Each row of a before or after table is a point. One or more steps were done to the points. Then noise was added and the rows were shuffled. The steps act on columns, c1 being the first. Name the steps. A step turns or swaps two columns, mirrors them in a line or flattens them onto one, adds a multiple of one to another, or multiplies or shifts one. Angles are multiples of 10 degrees, from the lower column toward the higher: turns from -170 to 170, lines from 10 to 170 but not 90. Use the fewest steps. Two steps may share a column if one is a turn and the other turns, adds or multiplies; they go together, in the order done. Otherwise the lowest column goes first.
(in the rows, 128 means zero)

Before (8 x 2)
[[126 104]
 [173 120]
 [118  89]
 [149 102]
 [131 116]
 [110 150]
 [167 125]
 [183 130]]
After (8 x 2)
[[108  90]
 [118 104]
 [186 130]
 [164 125]
 [141 104]
 [117 151]
 [128 114]
 [170 119]]
Steps: add 0.3 times c2 to c1

Before (14 x 3)
[[158 135 122]
 [100 147 151]
 [ 89 142 158]
 [ 90 122 149]
 [168 120 153]
 [ 80 140 143]
 [159 119 117]
 [166 123 124]
 [ 97 165 140]
 [ 98 141 138]
 [148  98 145]
 [155  99 123]
 [172 136 111]
 [ 87 172 152]]
After (14 x 3)
[[154 104 125]
 [ 86 147 153]
 [ 91 112 157]
 [ 89 103 150]
 [ 96 131 138]
 [171 151 113]
 [102 122 150]
 [148  81 145]
 [157 142 123]
 [ 80 123 144]
 [166  96 151]
 [ 99 154 140]
 [158 132 118]
 [165 126 126]]
Steps: add -1 times c3 to c2

Before (9 x 4)
[[146 138 127 147]
 [167 129 104  96]
 [167 142 136 143]
 [104 141 120  93]
 [135 113 101 110]
 [ 83 118  99 160]
 [129  75 106 111]
 [142  85 103 147]
 [167 172 116  97]]
After (9 x 4)
[[156  93  83 147]
 [149 183  96  97]
 [147  79  86 111]
 [140 116  82 110]
 [160 155 116 143]
 [ 90 103  78 160]
 [141 144 107 147]
 [164 142  85  95]
 [102 132 100  94]]
Steps: turn c1 and c2 by 20 degrees; shift c3 by -20

Before (11 x 8)
[[134 137 107 121 138 167 146 135]
 [180  79 120 135 102 130 114  77]
 [122  83 113 145 139 160 121  86]
 [177 131 130  96 143 146  88 148]
 [110 112 123 165  90 152 101 162]
 [103 127 121 144 125 126 144 114]
 [121 125 150 166 135 111 143 165]
 [109  56 144  95 116 102 136 147]
 [105  90 183 111 100 153 150 160]
 [105 114 137 172 120 144 173 160]
 [120 107 151  98 126 121  94 133]]
After (11 x 8)
[[144 124 110 113 167 109 143 165]
 [142 107 110 144 101 121  97 133]
 [109 127 112 119 140 126 146 117]
 [123 113 103  96 162 144 174 156]
 [164  90  80 110  99 155 149 161]
 [144  79 178 102 121 129 114  76]
 [114  84 127 127 146 161 120  90]
 [114 136 143 143 128 167 146 136]
 [130  60 103 133  94 101 137 148]
 [154 131 170 156 106 146  87 150]
 [114 109 116  76 141 151  97 160]]
Steps: mirror c1 and c3 in the line at 30 degrees; mirror c4 and c5 in the line at 60 degrees

Before (13 x 9)
[[182 138 151 158 114 156 116 108  71]
 [120 147 115 139 115 108 105  86 102]
 [132 156 171 125 100 121  54 156 170]
 [137 158  95 144 128 135 113 111 102]
 [135 106 153 134 133 157  47 136 128]
 [148 147 162 133  89 124  87 134 119]
 [152 139 116 131 127 133 115  86 137]
 [172 135 123 135 130 138 134 138  63]
 [159 155 165 123 137 137 147 117  62]
 [132 167 112 176 147 122 124  89 112]
 [122 123 119 171 123 122 135  98 124]
 [120 159 101 155 116 155 158  89 103]
 [142 134 105 164 127 124 139  93 127]]
After (13 x 9)
[[148 118 158 113  89 126  83 136 119]
 [136 142 106 159 127 136  98 112 101]
 [135  57 153 120 132 156  81 139 128]
 [118 172 118 168 117 156 129  90 105]
 [154 126 117 135 130 131 109  87 136]
 [172 138 126 135 130 139 125 138  64]
 [159 159 158 105 137 135 122 116  62]
 [132 102 168 100  99 120  53 158 173]
 [133 155 137 176 144 123 100  89 109]
 [140 140 128 172 126 123 133  95 127]
 [119 129 142 171 124 122 136  96 123]
 [119 127 123 142 116 109  96  86 102]
 [183 128 163 142 115 157 114 107  72]]
Steps: turn c2 and c7 by -40 degrees; turn c3 and c4 by -30 degrees

Before (10 x 11)
[[164 114 153 126  91  99 125 144 140 137 130]
 [166 122 159 137 120  85 100 137 118  83 122]
 [119 103 130 120 152 174 180 149  99 165 204]
 [143 131 186 119 104 100  93 133  97 130 147]
 [115 161 134  95 152  88 107 144 136 156 124]
 [103  92 126  75 155 169 147 122 152 160 153]
 [104 163 132 109 137 138 106 125 179 144 141]
 [162 149 146 122 119 117 109 113 114 135 109]
 [114 102 147 141 106 113 152 118  96 130 145]
 [111 131 112 100 172 130 113 103 160 185 179]]
After (10 x 11)
[[113 137 153 103 103 149 148 116  94 135 122]
 [167 126 143 114  93 116 159 141 138 140 106]
 [102  74 149  94 162 154  88 120 152 152 143]
 [116  93 124 160 155 102 165 142 139 152 118]
 [121 119 196 106 157 187  94 150  98 160 164]
 [103 109 142 161 141 108 115 125 176 143 134]
 [164 122 123 147 122 108 134 113 112 139 102]
 [111  99 165 133 181 116 123 104 160 175 165]
 [167 137 138 120 113  92 168 135 115  84  98]
 [142 121 175 131 105  90 150 132  95 134  87]]
Steps: swap c2 and c4; turn c3 and c11 by -60 degrees; turn c5 and c10 by -10 degrees; turn c6 and c7 by -80 degrees

Before (13 x 12)
[[112 120 149  92 142 181 156 108 169 163 140 138]
 [173 143 102 128 112 123 135 135  90 133 113 111]
 [143 184  97 123  72 130 122  97 122 107 129 116]
 [140 139  92 114 105 129 100 136 105  90  97 139]
 [115  65 113 113 147 140 175 122 157 109 169 128]
 [148 143 139  70 139 127 148  73 168 164 147 169]
 [127 153 113 136  77 105 143 148 117 126 107 146]
 [139 142 174  93 164 136 164 112 145 118 141 137]
 [103 156 118 105 113 115 124 101  90 139 120 126]
 [121 161  84 156 115 107  99 100 154 128 114 117]
 [138 116 120 125  76 109 139 116 112 108  76 104]
 [111  97  95  81 145 125 160 157 168 114 142  92]
 [114  74 128 103 131 126 115 145 180 124 182  99]]
After (13 x 12)
[[157 154 131 103 113 150 122 150  94 138 126 129]
 [119 138 188 121 165 111 165 146 144 114 147 137]
 [145 118 164 107 143  65 160 142 148 164 137 139]
 [143  97 126  74 145 114 159  99 167 113 144  92]
 [ 83 144 107 117 112 149 136 127  97 131 116 115]
 [120 117 123 122  75 151 136 140 123 107  76 106]
 [128 150 113 130  75 149 142 113 129 125 109 150]
 [116 181 106 109  72 127 123 165 123 108 129 116]
 [140  67 123 111 146 104 176 126 149 114 171 125]
 [141 160  77 133 116 139  96 153 160 128 119 118]
 [136  75 144 106 130 107 118 107 176 125 180  99]
 [114 139 101  96 107 135 100 127 106  93  94 138]
 [116 146 164  87 136 115 150 186 168 164 147 169]]
Steps: turn c1 and c8 by 170 degrees; turn c3 and c4 by 30 degrees; mirror c6 and c9 in the line at 100 degrees

Before (9 x 18)
[[139 150 115 124 145  75 160 119 103 148 102 140 110  65 159  96  91 155]
 [145 106 140 172 146 126 118 173 114  98 120 135  91 134  82 129  98 161]
 [165 144 156 173 105 100 106 127 121 168  99 107 108 118 103  94 172 144]
 [154 170 156 107 109  94 170 111 140 181 150 146 160  92 153 147 136 114]
 [109 134 146 127 174 143 183 112 168 165 153 143 158 100 147 152 150 155]
 [ 94  99 100 158 109 118 153  95 131 137 104 107  91  69  99  91 142  99]
 [121 162 158 166 141  95 117 115 132 127 160 129  97 127 107 105  99  95]
 [163 120 140  98 110 118 100  92 117 124 118 103 104 140 156 130 162 128]
 [151 125  96 106 160 141 105 104 108 123 113 149 157 101 121 153 120 110]]
After (9 x 18)
[[160 167 157 108 108  92 170 110 131 173 151 148 147  90 156 165 136 110]
 [125 107 140 172 146 126 119 172 125  99 121 136 112 133  80 118  99 177]
 [100  98  98 156 108 119 152  95 129 148 102 105  78  69 100  96 141 110]
 [128 152 115 124 146  78 160 119 118 159 100 139 129  63 158 104  92 166]
 [160 126  95 107 162 142 106 103 121 113 112 149 145 100 122 152 121 107]
 [161 120 141  99 109 117  99  91 125 123 117 102 110 141 157 126 160 149]
 [107 133 148 127 175 141 182 111 143 153 152 143 168  99 146 163 147 131]
 [154 143 152 170 107  99 106 128 122 175  98 110 117 118 104 110 171 164]
 [124 162 157 165 139  97 117 115 132 135 162 131  84 127 107 106  98 113]]
Steps: turn c13 and c18 by -30 degrees; turn c1 and c18 by 20 degrees; multiply c9 by 0.4; turn c10 and c16 by 20 degrees

Before (12 x 20)
[[130 146 164 140  81  92  98 131 103 111 104 166 117 130 137 111 112 132
   94 134]
 [109 123  98 141 125 140 119 121  81 102 108 137 171 144 101 193 138 166
  156  97]
 [164 124 121 147 118 157 156 109 135 101 113 121 179 174 124 146 131 141
  115  84]
 [123 134 148 164 141 122 108 145 117 178 119 124 168 164 142 149  87 112
  143  80]
 [155 139  94 118 148 118 110 135  89 151 130 137 141 142 114 137  92 131
  141 101]
 [ 98 138 122 145 106 162  91  96 117 113 162 191 110 158 134 171 118 100
  143  91]
 [ 91  79 170 164 154 134 146 152 147 149 108 169 113 101 148 169 102  96
  126 150]
 [125  84 141 122 144 134  90 123 139 161 145 129 134 147  91 123  94 153
  124 139]
 [160 156 119 154 121  85  91 134 135 123 123 181 166 105 129 121 135 104
  141  95]
 [113 134 157 157  89 142 145 141  92 165 152 190 108  99 118 112 105 137
  115 113]
 [161 139 151 147 118 104 167  74 146 135 101 133 116 117  76 190 135  95
  124 103]
 [157 145 167 149 136 101 142 134 142 149 114 166 113 127 117 148 148  95
  124 150]]
After (12 x 20)
[[ 37 136 124  78 107 163  91  95 115 113 163 188 111  99 132 169 118  98
  143  94]
 [102 124 121 121 117 156 154 110 136 100 110 121 178 114 122 144 131 141
  115  84]
 [104 158 119 166 122  83  89 133 136 125 121 180 169  44 126 119 135 104
  143  96]
 [102 137 151  56 115 104 167  76 146 134 101 131 117  55  76 190 135  95
  124 102]
 [ 95 137  94 107 150 115 113 134  88 148 131 137 140  79 115 134  94 131
  142 100]
 [ 62 136 149 130 145 124 108 146 120 179 120 126 167 102 140 150  88 114
  143  79]
 [ 69 142 165 166  79  94 100 128 105 112 103 167 113  67 137 110 112 130
   93 133]
 [ 64  88 143 133 144 133  89 125 138 160 143 130 132  89  90 123  94 153
  126 140]
 [ 31  77 171 103 156 133 143 152 148 148 108 169 111  42 147 171 103  97
  126 148]
 [ 53 136 155 180  87 145 144 143  94 166 153 191 109  38 115 114 105 136
  115 112]
 [ 97 146 168 121 135  98 143 136 140 148 114 162 115  68 117 147 148  95
  124 150]
 [ 50 122 101  43 124 135 120 120  81 101 108 139 174  84 100 194 140 162
  158  99]]
Steps: shift c1 by -60; add -1.5 times c16 to c4; shift c14 by -60

Before (13 x 24)
[[ 76 159  73 101 107 117 113 162 115 129 151 106 153 163 160  98 154 137
  132  90 173 141 139 116]
 [138 156 148 117 132 136  93 165 195 186 157 157 146 126 140  97 131 152
  128 131 100 138 150 136]
 [ 86 131 121 153 118 155 108 145 127 128 133 113 121 175 133 161 134 142
   77  92 108 151 145 113]
 [145 126 119 126 109 113 121 104 105 159 103 114 138 176 143 113  54  60
  132 123  96 135 143 148]
 [136  91 146 110 179 131 110 158 101 128 102 144  10 101 130 112 137 141
  140 130 142 104 161 127]
 [121 129 149 130 143 114 115 160 127 126 142 145 139 140 142 124 140 149
  134 132  89 165 144 144]
 [111 157 101 109 110 116 130 119 113 108 161 156 139 185 147 106  70 143
  111  98 108 163  62 144]
 [144 144 114 144 114 116 131 154 111 102 102 128 108 140 165 100 121 158
  126 111 136 146 148 148]
 [ 85  80  72 111 126 147  93  69 113 123 181 157 101 138 155 113 117  81
  105 123 104  93 146 111]
 [ 68 143 151 139 106 122 124 124 103 107 101 156 149  88 132  98 125 157
  139 125 142 157 148 150]
 [149 134  82 139 119 115  67 109 106 156 110 113 158 180 186 179 139 118
  134 128 127 105  97 144]
 [101 104 147 151 157 128 122 145 135 121 108 158 150 160 165 121 136 150
  132 112  86 124 111  67]
 [147  94 127 125 135 130  92 158 178 150 114 123 154 151 129 120 124 155
   97 125 130 149 123 149]]
After (13 x 24)
[[146 126 120 126 109 114  71 104 119  91 103 113 139 176 143 114  54  89
  131 122  95 135 143 147]
 [ 86 130 121 152 119 156 126 146 128 127 134 114 121 176 132 161 134 153
   78  91 106 150 146 111]
 [ 75 159  73  99 107 117 125 163 135 118 150 106 153 162 159  98 154 146
  131  90 172 140 139 116]
 [110 157 101 109 110 116 139 118 153 129 161 157 139 186 146 107  70 136
  111  97 107 163  63 144]
 [ 85  80  73 111 125 147  71  70 141 119 181 158 102 137 156 112 117 125
  106 123 105  93 146 111]
 [144 144 114 143 115 116 152 155 158 131 103 127 108 141 166 100 121 145
  125 112 135 146 148 149]
 [121 129 149 129 143 114 135 160 131 129 142 145 140 140 140 125 141 151
  134 130  88 166 144 144]
 [ 68 143 150 139 107 122 149 124 159 123 101 155 148  90 131  99 125 149
  139 125 142 157 148 150]
 [148 134  83 140 118 115  80 110 121  93 110 114 158 180 187 179 139 167
  134 127 128 105  98 144]
 [139 156 149 116 131 137 124 165  40 142 158 157 147 126 141  97 131 170
  128 131 100 137 151 135]
 [136  91 145 111 179 130 125 158 146 107 102 145  10 101 130 112 136 151
  139 130 140 104 161 127]
 [ 99 105 148 151 156 128 141 146 129 137 108 158 150 159 164 121 136 146
  132 112  85 124 112  68]
 [147  95 127 126 135 130 124 160  80 152 114 123 155 150 130 121 124 174
   97 124 131 149 122 149]]
Steps: turn c7 and c18 by -50 degrees; turn c9 and c10 by 130 degrees

Before (10 x 48)
[[121 103  92 154  90 171 155 129  88 166  98 170 116 168  73  90 123 120
  119 131  91 173 155 130  93 149 107 126 141 132 171 137 154 122  92 132
  119 159 161 137 142 164 152  97  98 162  90 123]
 [162 117  68 168  98 165 136 127  89 188 130 167 131 150  88 118 150 119
  133 112 117 152 136  99  73 142 107 138 192 134 189 149 145 127  71 104
  126 152 184 135 169 189 140 114 112 164 134 148]
 [ 88 121 103 137 136 130 130 150 149 111 112 126  90 146 134 127 127  84
  113 172 129 111 122 125 132  90 106 125 135 139  72 114 115 133 154 133
  117 114  73 139 131 157 132 163 144 150 151 156]
 [ 99 145  87 150  86  74 120 134 132 151 138 102 142 115  80  73  78 196
  116  50 125  88 106 162  94 128 188 161 146  86  84 162 146 113 178 124
  151 140 123 114 124  84 128 100  94 113 125  64]
 [ 97 134 120 128 100 132 103 132 148 138  99 133 151 149 128 114 123 112
  124 150 140 102 117 125 131 105  99 120 122 149  95 138 138 136 131 134
  104  85 106 162 154 157 146 139 133 157 135 182]
 [ 74 109 121 108 107 142 119 172 150 155  92 123 104 163 167 128 113 104
  130 162 121 135 112 159 140 122 112 104 144 130 105 125 134 133 170 139
  108 104  97 158 111 125 148 153 109 134 174 155]
 [117 135 122 158  81 114  93 154 155 124  84 109 121 125 119 141 114 119
  129 127 139 117 145 139 141 132 110 117 136 111 117 122 141 117 133 140
  138 114  69 151 126 151  96 169 119 148 144 142]
 [ 91 128 107 117 112 134 108 128 139 147 116 104 122 132 162 122  97 121
  114 167 131 115 160 113 122 112  75 107 144 131 104 118 126 110 166 126
  139  91 102 129 127 140 133 167 116 160 132 161]
 [123 118 109 129 119 143 109 152 130 116 114 143 148 146 163 107 111  74
  123 136 122 132 114 133 138 115  98  96 115 111 111  99 141 106 115 159
  133 100  90 158 116 130 109 166 106 127 155 164]
 [142 128  88 172  97  79 100 120 105 151 130 112 157 104 103 103  74 206
  140  79 120 107 121 220 128 135 172 130 149  84  96 141 153 121 174 111
  142 140 127  93  96  93 137 104 128  96  97  65]]
After (10 x 48)
[[ 89 118 102 157 154 133 134 154 147 110 113 124  91 146 130 126 127  82
  106 170 129 110 123 128 132  90 104 125 132 126  75 116 116 132 147 131
  122 116  70 143 131 157 131 163 142 108 149 155]
 [ 96 131 125 136 108 128 105 133 150 137  93 134 150 145 125 110 130 101
  125 151 144 105 115 129 139 108 100 123 119 122  99 142 140 137 131 135
  101  86 106 166 150 155 145 140 131  92 135 180]
 [ 90 128 105 127 119 133 106 123 134 145 116 106 125 134 159 119  98 106
  117 161 130 109 158 117 131 113  74 105 143 142 104 117 126 115 163 142
  137  90 103 130 127 136 135 166 117 102 134 166]
 [164 116  70 143 112 169 137 126  86 187 132 165 135 150  87 117 148  91
  130 109 116 152 134 102  71 138 104 119 190 162 196 149 143 124  70 128
  123 153 185 132 172 190 141 115 112  99 133 148]
 [ 98 146  91 164  70  74 120 129 132 152 140 102 142 115  79  74  77 165
  111  50 130  88 107 165  86 132 188 147 148 147  97 162 148 110 177 144
  147 146 120 111 124  87 124  97  96 166 126  61]
 [ 76 108 123 119 118 140 127 172 155 159  91 125  98 162 168 123 111  97
  127 162 118 137 112 158 150 124 114 107 142 123  97 128 132 134 172 135
  107 102  98 153 114 129 150 151 107 123 175 153]
 [115 133 123 158  90 115  95 152 158 124  82 109 122 121 112 142 116 101
  125 125 137 122 147 141 147 133 108 125 140 133 130 122 138 118 132 157
  142 113  70 146 127 150  99 172 121 125 146 144]
 [142 131  91 180  73  83 100 123 106 148 129 113 153 103 105 104  72 174
  138  82 117 104 117 219 130 137 169 124 152 145 116 143 157 122 173 131
  142 142 124  95  97  97 136 104 127 179  97  62]
 [122 113 109 133 142 143 109 148 125 117 117 147 146 151 165 110 108  71
  125 137 123 133 113 135 152 116  97 101 119 113 112  99 139 105 111 155
  134  99  92 157 115 133 108 169 105 141 154 163]
 [119 105  93 140 102 169 157 131  84 169  97 162 113 169  70  92 123 102
  125 128  96 170 154 130  96 149 104 112 146 141 176 137 153 121  92 140
  118 161 161 141 141 163 151  93  97  98  89 123]]
Steps: add 0.3 times c3 to c18; turn c5 and c18 by 20 degrees; turn c4 and c31 by 20 degrees; turn c25 and c28 by 20 degrees; turn c30 and c46 by -140 degrees; turn c30 and c36 by 50 degrees
